Each row is a point. Each copy is the shape, with its points in the same order, turned, moved and blurred by noise. Is it also mirrored, or only turned?
In the rows, zero is written as 128.

Shape (5 x 2):
[[168 114]
 [160 137]
 [ 94 128]
 [ 94 173]
 [131 108]]
Copy 1 (5 x 2):
[[164 153]
 [146 161]
 [ 99 121]
 [ 79 154]
 [140 114]]
Copy 1 is: only turned
Copy 2 (5 x 2):
[[156 170]
 [169 150]
 [115 115]
 [145  76]
 [127 147]]
Copy 2 is: mirrored

Shape (8 x 3):
[[120 146 179]
 [146 120 172]
 [ 69 136 123]
 [166 133 147]
 [125 120 111]
 [134 164 148]
 [177 103 148]
 [136  85 109]]
Copy 1 (8 x 3):
[[166  90 105]
 [182 117 128]
 [ 91  79 149]
 [158 148 109]
 [117 133 144]
 [138 115  94]
 [176 160 139]
 [133 147 178]]
Copy 1 is: mirrored
Copy 2 (8 x 3):
[[106 182 138]
 [ 93 154 118]
 [180 166 142]
 [ 86 127 140]
 [141 123 135]
 [118 156 162]
 [ 81 114 112]
 [138 103 100]]
Copy 2 is: only turned
Copy 3 (8 x 3):
[[128 187 113]
 [132 174 149]
 [163 131  72]
 [106 143 155]
 [132 113 124]
 [ 99 156 106]
 [115 143 176]
 [153 109 148]]
Copy 3 is: mirrored

Shape (12 x 6):
[[104 162 101 126 110 123]
 [144 119 130 164 133 124]
 [ 75  95 124 120 192 163]
 [126  76  76 113 128 152]
 [129 151 130 165 190 175]
 [110 143 147 113 116 127]
 [ 85 156  87 170 166 171]
 [ 99 109 132 106 112  88]
 [112 145  99  90 157 130]
 [144 101 104 113 148 118]
 [154  95 119 154 158 148]
 [144 101 129 158 110 169]]
Copy 1 (12 x 6):
[[108 111 136 102 139  96]
 [ 94 117 141 139 113 159]
 [146 184 175 154 163 136]
 [147 100 173 135 178 161]
 [101 172 197 128  93 141]
 [129 120 124 142 118 103]
 [ 86 163 199 102 146 113]
 [137 118  90 140 156 127]
 [158 135 147  97 136 119]
 [147 115 141 124 138 167]
 [116 126 174 144 122 184]
 [102  93 179 167 123 149]]
Copy 1 is: only turned
Copy 2 (12 x 6):
[[140 145 154  91 102 119]
 [126 132 118 159  98 124]
 [135 113 139 137 152 214]
 [ 86 152 179 158 143 151]
 [142  71 132 143  81 172]
 [135 128 118 106 135 114]
 [163 110 178 126  79 177]
 [123 177 108 114 150 123]
 [100 129 145  89 117 161]
 [ 85 147 130 142 120 146]
 [103 116 128 180 107 151]
 [126 108 150 176 126 112]]
Copy 2 is: only turned

Shape (13 x 9):
[[114  86 157 164 186 142 133 141 128]
 [151 122 162 138 120  79 149  95  80]
 [ 97 150 155 143 163 124  74 158 166]
 [ 93 134 164 158 118 107 155 177 125]
 [116 149 152  73 189 136 144 169 101]
 [146 141 103 109 127 105 108 117  84]
 [138 128 160 131 125 122  80 107 151]
 [109 151  94 163 152 108  99 110 134]
 [144 124 126 126 122  80  93 101  85]
 [135 111  99 121 106 152 146  83 145]
 [128 154 121 145 106 167 127 153  73]
 [ 97 136 129 102 110 153 122 169 112]
 [146 148  90 141 125 125 145 176  97]]
Copy 1 (13 x 9):
[[186 140 119 106  87 115 173 119 157]
 [ 97  71 131 153 105  97 175 104 135]
 [176 168 203 111 104 112 133 112 129]
 [165 141 139 145 140  86 155  57 134]
 [160 119 137 116  71  64  79  94 168]
 [119  90 141 164 100 108 107 136 109]
 [121 124 183 102 111 142 146 124 122]
 [148 148 167 163 119 106 147 166 117]
 [117  75 156 155  95 113 144 136  94]
 [112 116 108 118 161 134 125 161 141]
 [119 156  97 159 104 116 107  95 100]
 [154 139 126 118 129 100  87  88 108]
 [155 128 116 195 118 118  99 101 131]]
Copy 1 is: mirrored
Copy 2 (13 x 9):
[[151 162  68  87 119 120 151 103 133]
 [127  90 123  85 143  80 152 129  66]
 [172 163 149 118 117 172 130 105 147]
 [169 130 116  81 106 133 111 175 120]
 [188 158  92 164 144 127 170 163  89]
 [112  96 119 146 132 136 153 128  67]
 [128 115 157 120 136 127 153  96 145]
 [114 138 129 123 129 154  99  86  92]
 [108  94 144 113 130 125 167 107  66]
 [ 68 115 100 145 149 102 119 131 136]
 [140  76  79 123 147 171 127 156 107]
 [134 124 108 135 126 168 143 179 125]
 [142  94  79 145  94 147 108 148  88]]
Copy 2 is: only turned

Shape (16 x 11):
[[145  84 160 128 150 115 128 124 149 147 196]
 [119 156  98  88 135 112  43 146 111 141 140]
 [114 141 127  94 144 134 129 127 108 109 163]
 [110 133  89 127 137 122 126 149  61 126 108]
 [131  89  95 101 133 118 137  93  51 124 116]
 [167 122 136 136 147 128 108 149 126 128 200]
 [134 153 147 142 103 146 136 119 110 140 142]
 [143 133 147 126  90  79 120 106 135  93 116]
 [116 152  85 117  64 129  97 147 125 116 118]
 [155  57  99 127 111 122  95 130 151  40 126]
 [117 142 116 111 141 126 136 143 106 114 119]
 [114 153 147 126 139 141 123 140  79 124 153]
 [179 142  95 129 147  71 100 115 153 107 102]
 [106 132  88 121 146 105 133  56  92  94 119]
 [111 156 159 149  97 144 121 147 131 126 111]
 [153 145  84  87 117 156  80 133 150 133 108]]
Copy 1 (16 x 11):
[[158 131 170 174 133 177  78 154 146 130 116]
 [ 64 101 109 194 131 136 149 134 161 170 130]
 [118 136 122 158 122 116 127 162 169 128  95]
 [ 96 103 104 142 155  89 136 105 181 100 122]
 [116 156 107 165 141 125 138  88 196  70 115]
 [141 108 143 186 163 153 100 178 137 125 123]
 [143 134  87 125 147 127 112 142 130 135 118]
 [159 144 111 181 105  99 126  93 106 140 114]
 [113 107 100 145 153 109 177  98 120 163  97]
 [150 148 196 197 139 103 187 106 108 111 134]
 [101 125 124 140 132  96 122 131 154 120 106]
 [125 128  98 140 147 105 107 161 173 133 126]
 [ 99 103 121 203  98 118 126 104  83  97 128]
 [131 137  98 155  73 118 163 112 172  77 118]
 [131 125 107 109 141  99 112 128 116 165 133]
 [ 55 133 121 158 144 144 164 124 100 144 113]]
Copy 1 is: mirrored
Copy 2 (16 x 11):
[[116 108  95  91 112  87 166  95 143 150  98]
 [125 190  98 178 127  70  97 145 104 133 112]
 [163 155 106 117 117 103 126 135 135 116 139]
 [155 136 108 178 150 137 108 170 150 107 118]
 [149  95 127 158 127 111 104 154 155  59 106]
 [129 117  70 133 104  81 158 120 138 163 135]
 [134 130 142 143 105 132 164 153 125 138 143]
 [114 127 176 146 105 115  99 105 154 148 146]
 [ 93 186 130 175  95 138 103 161 145 126 144]
 [ 69 102  87 121  97 131  48  95 160 119 154]
 [158 148 115 148 128 142 114 134 138 121 128]
 [169 135 115 133 134 114 137 168 120 140 137]
 [115 132 125 200 127 108 100  54 137 133 143]
 [137 125 153 146 161 105 108 118 143  60 159]
 [121 151 147 137 116 161 135 151 114 169 139]
 [104 179  98 181  83 127 108 114  92 107 129]]
Copy 2 is: only turned
Copy 3 (16 x 11):
[[121  40 111 130 107 144 115 123  97 126 124]
 [ 63 130 134 111 109 114 177  60 123  82 114]
 [ 91 115  95 138 111 139 133 130 140  79 122]
 [ 88 166 120 119 148 105 119 108 154 103 158]
 [ 85 139 115 125 169 119  60 102 135  79 129]
 [115  67  93 124 103 152 144  95 106 108 161]
 [117 137 136 122 100 178 120 128 127 107 145]
 [128 142 142 169 153 165 138 115  80  97 109]
 [ 81 173 131 112 153 177 172  96 129 116 116]
 [138 102  81 171 205 167 142  58 130 122  95]
 [114 146 109 127 131 123 136 127 142  95 127]
 [100 123 126 136 101 138 131 126 153  85 161]
 [145 156 100 140 137 115 145  66  59 107 107]
 [ 83 172  94 175 128 126  75 103 120  99 100]
 [137 148 159 133 110 171 158 129 145 122 130]
 [113 151 107  82 122 153 160  63 128  92  84]]
Copy 3 is: mirrored
Copy 4 (16 x 11):
[[134 132 164 113 130 123 168  75 158 172 109]
 [140 107 163 143 148 149 120  71  55 105 176]
 [146 123 168 169 142 104 144 122 103 130 122]
 [150 157 157 145 112 133 106 148 100  76 156]
 [154 144 182 152 118 118 178 155 134  63 163]
 [109 133 186 103 153 116 140 107 113 166 117]
 [155 107 124 125 135 131 133 158 114 140 129]
 [149  50 154 126 128 130 125 124 143  91 115]
 [137  81 121 134 119 150 123 134  61  71 113]
 [ 50  76 188 152  92 127 160 120 136  74  90]
 [142 132 147 164 132 133 111 135 114 103 130]
 [157 127 161 145 125 116 116 149 101 147 148]
 [101  78 153 130 170 127 107  92 145  66 137]
 [142 100 137 158 125  63 144 138 140  65 168]
 [147  89 114 140 109 156 100 152 111 141 120]
 [ 98 100 123 158 171 164 150 111  78  89 145]]
Copy 4 is: mirrored
